Each point is reached from the start by the listed moves, each made 0, 1 or 2 times, or once backwards (-1), plus a little noise. Is the number of moves made odd or even? Then give how often each move was made.

Moves:
(1): [-9 27 30]
(2): [-1  6 -6]
Start: [ 0 13  5]
Points:
[  9 -13 -26] => odd (-1, 0)
[-22  78  54] => even (2, 2)
[-2 25 -7] => even (0, 2)
[-11  52  24] => odd (1, 2)

Moves:
(1): [ 2  7  9 19  4 12  3  5  8]
(2): [12 13  1 -3 -5 -4 -6 -5 10]
(3): [-5 -5 -3 10 -2  3 -3  4 11]
(4): [-4  3  4  7  8  7  1 -6  5]
(5): [ 4 -2  6 -1 -1  2  4  0  6]
(6): [-12   0   3   7   3  -3   3  -7  -8]
(7): [ 1  1  8 -5  7 -1  1  5 -9]
(8): [ -4   1  -4 -12  -3   5  12  10  12]
Start: [ 1  0  2 -6  3 -1  2 -1 -3]
Points:
[ -4   2  -5 -77   0 -17  22  24 -27] => even (-1, 0, -1, -1, -1, 0, 2, 2)
[-33 -25   0  12   1  14  21  16  20] => even (0, -1, 2, 0, 1, 1, 0, 1)
[-12 -28  -4 -36  -5  -6  17  25  -5] => odd (-1, -1, 1, -1, 1, 0, 1, 1)
[ 14  40  23 -45  18   7  20   1  22] => odd (0, 2, -1, 2, 0, 0, 2, 2)
[-26 -15  -8  -6  -6 -22   1 -10 -21] => odd (-1, 0, 1, -1, 0, 2, 0, 0)
[-32 -13  30  95  19  34  10 -12  25] => even (2, -1, 2, 1, 2, 2, -1, -1)

Moves:
(1): [-11   7   6   1  -3  -3  -2   9   2   0   1 -15  -3  24  -2  -7   8]
(2): [ -9  -8   4   2  17  -2  -1  -3  -3  12   2 -15  -3  14   1 -10 -13]
(3): [ -5  -1   7  -6  -5  -3 -16  16  11  -2   1  -1   7  -2 -11  -2  -2]
(4): [ 0  3  1  1  5  6  1  6  3 -1 -3  6  2 -7 -1  8 -4]
(5): [ -3  -3  -1   5   1  -5 -10   7   4   9   3   6   0   1  -7  -1  -3]
(6): [ -7  -5  18  -3   0  14  -4   2  -6  -4   7  -9  -1 -15  15  -5 -24]
(7): [11 10 16 -4 -7  1  8  2 -2  0  7  3  6  1 -2  5 -2]
(8): [-5 -3  2 -7  0 -4 -2  4  4 -9  8  1  0 -3  7 14 -4]
(9): [  2  10  -9  -9   0  -6 -11  -2   2   2   3   3  -4   7  -4   5  14]
(10): [-25  -5  -2  -4  -3 -10  -8  -6   1 -11  -2  -2  13   1   2  14  -6]
(11): [ 2  0 12  1  4 -4  5 -8  0 -8  8  0  2  3 -3  6  1]
(12): [-4  8 -7  0  3 -5 -7 10  1 -6 12  2  3 -3 -1  1  3]
(13): [-10  -5  -4   3  18   2   7 -21   2  -4  14  15  10   7 -16  -3  12]
(14): [ 2 11  3 -2 -7  1  5 -4  8 -6 10 -2 -1  6 -8  7  4]
Start: [  6   4 -10   1  10  -7  -1   7  -2  -7   8  12   4  13 -10  -2   1]
Points:
[-39  20 -62  -3  26 -48 -26   5  -7 -27  10  32  29  21  -9  41  27] => odd (0, 0, -1, 1, 0, -1, 0, 0, 1, 2, 0, 2, 0, -1)
[  5  44  -6 -34 -15 -11   7  -5   3 -14   9 -14 -11  39  13  51   0] => even (0, 1, -1, 1, -1, 0, 1, 1, 2, 1, -1, -1, -1, 2)
[-67  -8 -22   9  68 -29  11 -95  -3 -33  47  22  32  66 -47  18  29] => even (0, 1, -1, 0, 0, 0, -1, -1, 1, 2, 2, 0, 2, 1)

Moves:
(1): [-4  7 -2  4 -8 -2 -3 -1  5  1  3 -3  4  0 -1 -5 -3 -6 -1 -5  6 -4  3 -7]
(2): [  9  -3  -5   5  -8   1   6   5   6   5   2   0  -1 -10   3  -5   0  -2
  -5   6   4   1  -1   0]
(3): [  6  -3  -9   5   2   5  -5   3  -4   3  -7  -2   2   4  -3 -10  -3  10
 -10  -3   2   2   5  12]
(4): [ 11  -7   3   1  -3   2  -9  -3   1  -4   8   3   3 -11   1   2  -2   1
   1   1  -1   3  -1  -4]
(5): [  4   6   0  -4   2   7  -4   3  -3   2   5  -3   0  -2  14   5  -1   9
   6  -5  14   3  -9 -11]
(6): [11  0  1 -4 14  0  7 -1 13 -3  4  1 11 10 13 -3  4  0 -4 -6 -7 -4  2 -7]
(7): [ 11   6   6  -8  -1   1  -4  -1  -2   6  -5 -10  -2  -5 -15   3  -3   7
  -2  -5 -15   8   2  -1]
(8): [  0   8  12  -9  14   0   8   1 -10 -15   5  -2   7  -7   1 -10  -7   6
  -7   2   1  -7   2  -7]
(9): [  0  -1   3  -9   6 -10   1   3  -1  -3  -8   3  -3  -6   3   7  -1  14
  -8   2   5  -2  -5  -5]
(10): [-11  -4   3   0  -7  10   5  -1   3   6   4   7   8  -4   7   6 -13   4
  -5   4   3 -10   8 -11]
(11): [-5 -4 -3 -3  9  0 -1 -9 15 -4  3 -5 -1 -5  0 -1 -1  6 -4  0 -3 -4 -5 -4]
(12): [-12   7   0 -19  -4   4   3 -10   8   2   5   9   8  11  -2  -6   3   0
   2  -2   0  -8 -16  18]
(13): [ -5  -1   1   8   9  -4   4  -9  -7   3  -4   3  -3  -5  -2 -11  -2   2
   8 -19  -4   0   4   7]
(14): [ -2  -7   7  -2  -3  -2  -2  -3   8   0   7   7  -4   9 -11   0  -1   4
   2  -4   4   1   3  -3]
(15): [  2   5  11   9   2  -2   0   8  -1  -4  -4   1   1   0   6  -3   0 -11
   2   1   0   3   0   2]
(16): [ -7   0 -12   1   8  -9  -3  15   3  -9   3  -2   3  -9   9  -7 -10   7
   5   7  -4   7   0  11]
(17): [ -1  -3   8   3  13  -2   1   4   0   4   4  -5   9  -5  -5   4  -5   1
  -3   1   8  -2 -11  -6]
(18): [ -7   2   6   9   4  -3  -4   3 -14  12  -5   1   2   4  -2   5   6  13
   2   4  -7  -2  -7  13]
(19): [  5  14  -6   6  -3  -2 -12   6   1   0  -2   8  -3  -1  -6   2   7  -6
  -7   2  -7  -7  -5  -5]
(20): [-5 -8  1 -9 -7 10 -2 18 -6  3 -4 -6  5 -2 -2  3 11  5  1 -7 -3 -9 -4 -5]
(21): [ -3   3  -1   7   0   0  -2   6   2  -1  -5   0   1   1   1   4  10  -3
 -14 -10  -7  19  -7   6]
(22): [  4  -5  -2  -7   5   5   1   8  -5   4   7  -8   0   0   7  -2   4  -9
 -10   4  -2 -11  -5 -10]
(23): [ 6 -2 -5  6 -5  3  2 -2  2 -4 -1 -9 -6  3  1  6 -2  2 -5 -2  1 -2  2  8]
(24): [ 1  2 -5  3  1 -3  2 -1 -4 -1 -2  2  1  9 -1 -4 -4 -7  1  2 -4  6 -3 -5]
Start: [  5 -12  -4   6   8  -5   7  -5   4  10 -15   7  -4  11   3  -2   6  -5
   0   1   1  -1  -1   2]
Points:
[-64  11 -11  28  -9  14   8   3  37  23   8  29  62  12  50 -30 -10 -13
  33   3 -21 -75 -41  18] => odd (2, 1, -1, 1, 0, 1, -1, 0, -1, 2, 2, 2, 1, -1, 2, 1, 0, 2, 1, 2, -1, -1, 1, 2)
[ 28  10   0  12 -39   0  25 -52  95  32 -12  -5 -19  43 -25  -1   8 -26
  -7 -71  -2  28  -8 -12] => even (2, 2, -1, -1, 1, 1, 2, -1, 0, 0, 1, 1, 1, 2, 1, -1, 0, -1, 0, 0, 1, -1, 2, 1)
[ 34   0 -45  12  58 -29  -8 -13  40  19  -4 -30  22  17  45 -10 -14  64
  -5 -50  10  49 -42  57] => even (2, 0, 1, 1, 2, 2, 1, -1, 1, -1, 0, 1, 1, 0, -1, 2, 1, 1, -1, -1, 1, 0, 2, 0)
